Each row is a point. To make a cloud, some directions were put in groups of two or more. Within a group, all points are equally far from the middle, so they leave a hole (a ring in 2 directions, a hollow ball in 3). The other directions are filled evenly. Then the cloud was stretched, turned, moved and blurred a little. How many holes are there, and how many directions does each take, smallest first?

Cloud, 21 rows:
[[ 2.4 -6.4 -5.0]
 [ 5.0  0.0 -3.2]
 [-1.3  2.9  2.7]
 [ 1.6  1.0  7.0]
 [ 1.3 -7.3 -4.9]
 [-3.4  0.8  0.1]
 [-2.7  1.1  4.6]
 [-2.6 -5.6 -5.0]
 [-1.0 -2.2  7.6]
 [-3.5 -6.1 -3.5]
 [-2.5 -8.9  0.5]
 [-4.5 -1.9 -1.2]
 [ 5.4 -4.0 -2.7]
 [ 2.4 -7.1  3.7]
 [-3.2 -5.5  5.8]
 [ 6.1 -3.3  0.2]
 [-0.8  0.5  7.2]
 [ 1.2 -8.9 -1.8]
 [ 4.3 -4.0 -5.2]
 [-1.3 -8.9  1.2]
 [ 2.9 -5.7  4.9]]
Holes: 1 (3)

Cloud, 30 rows:
[[ 1.5  0.2  3.2 -2.2]
 [-5.9  5.7 -4.1 -3.8]
 [-8.5  1.8 -4.2 -1.7]
 [-6.0 -0.9 -2.3  8.8]
 [-3.5 -3.2 -3.6  6.6]
 [ 1.1 -2.1  3.2  1.5]
 [-5.1  6.6  3.9  1.6]
 [-1.5  3.8  2.5 -4.8]
 [-6.2  7.7 -2.8 -1.6]
 [-4.3  6.2 -2.1 -4.2]
 [-3.1  5.5  2.0  6.0]
 [-4.7  7.3  2.2  3.2]
 [-2.7 -4.0 -4.8  2.7]
 [-4.7  6.9  2.7  3.7]
 [-3.8  6.3  1.0 -3.7]
 [-2.3  2.7  4.7 -3.5]
 [-0.8 -3.1  3.6  0.0]
 [-2.8 -2.9 -6.6 -0.3]
 [-6.8  1.8 -5.1 -3.2]
 [-4.8  8.0 -3.0  3.0]
 [-7.0 -1.8 -0.7 -1.5]
 [-2.6 -4.2 -2.9  4.8]
 [-7.9 -0.8  0.4 -0.5]
 [-7.0  4.6 -7.6  5.2]
 [-1.1  2.3  4.2 -3.9]
 [-4.9  7.7  0.8 -1.1]
 [ 1.7  1.2  1.3 -3.3]
 [-5.2  6.8 -6.3  4.1]
 [-3.5 -2.5 -1.2  8.0]
 [-7.7  2.5  3.5  6.7]]
Holes: 2 (2, 2)

Cloud:
[[ 1.9  0.6 -0.6  5.6 -6.9 -1.3]
 [ 3.1 -0.7 -1.1  6.8  6.3 -4.0]
 [-2.4 -3.1 -1.0  3.7  3.3  4.2]
 [ 3.0 -5.7  0.2 -0.3 -5.9  6.3]
 [-2.6  2.5 -7.3 -3.5  3.3 -0.9]
 [ 3.0  6.9 -4.9 -2.4  4.8 -4.6]
 [ 0.3  6.8 -5.5  0.8 -3.1  3.8]
 [-4.2  4.5 -0.7  7.9  0.5 -1.3]
 [ 1.3  5.1  1.9 -4.3 -0.9 -4.7]
 [-4.1  3.8 -3.1 -3.6  8.1 -6.8]
 [ 3.9 -3.0  7.3  5.2 -1.6 -2.6]
 [ 4.7 -6.4  5.6  0.9  3.4  3.4]
 [-6.8 -4.7  5.1 -1.3 -3.4  3.3]
 [ 0.4  3.6  2.5 -7.9 -4.1  5.5]
 [10.9  3.2 -1.5 -0.3  4.4  5.3]
 [ 1.5  5.6  3.3 -0.5  5.6  4.3]
 [ 1.3 -5.4 -3.8  0.9 -0.6 -2.9]
 [-7.8  0.3 -3.5 -5.5  5.5  0.1]
 [ 2.9 -3.0  7.2  5.0 -1.4 -3.2]
 [ 4.5 -3.5  0.3 -1.2 -2.6 -4.5]
 [-8.9  5.6 -0.7  1.1  1.1 -0.7]
 [-8.8  6.1 -1.1 -1.3  0.1 -2.2]
 [ 9.9  6.7  1.2  1.7 -2.0  7.4]
 [-1.7 -1.1  6.7  2.6 -0.6 -5.3]
 [ 3.6  7.4  1.8 -7.6 -1.3  4.8]
 [ 6.7  5.7  1.4 -3.1 -2.2 -1.6]
 [ 2.2  7.2 -4.7  1.9 -1.3 -2.3]
 [ 1.0 -2.6  0.2 -6.9  6.8 -6.3]
 [-6.8 -1.6  3.9 -5.5 -3.9  3.2]
 [ 9.1  6.4  1.9 -3.9 -2.9  4.3]
 [-7.0 -1.5  1.7 -6.2 -4.8  1.8]
 [-0.3  4.3  5.9  0.0 -0.8  5.7]
 [ 2.1 -2.9  0.6 -3.6 -2.0 -5.5]
 [-4.5 -4.8 -2.7 -5.2  0.9 -5.0]
 [ 0.6  2.2 -1.7  3.9 -8.0  3.6]
 [-3.5  6.7  2.2 -3.8  2.0  5.1]
 [-0.6 -1.5 -4.2  6.0  2.3  1.8]
 [ 4.2 -0.5  1.4  4.8  8.2 -3.4]
 [-3.6 -5.6  2.4  0.5  6.3 -7.3]
 [ 1.3 -1.9  6.3 -8.6 -0.4  1.3]
 [ 0.8  1.7 -1.1  4.1 -8.3  4.8]
 [ 7.8 -4.7  1.4 -4.6 -2.0  5.8]
 [-9.2 -4.2  3.7  0.6 -3.7 -0.9]
 [ 7.7 -3.7  1.6 -7.7  1.0  2.7]
 [ 0.7 -5.6  2.5  1.2  3.2  5.5]
 [ 2.7 -6.4  3.3  4.8  4.6 -4.8]]
Holes: 3 (2, 2, 2)
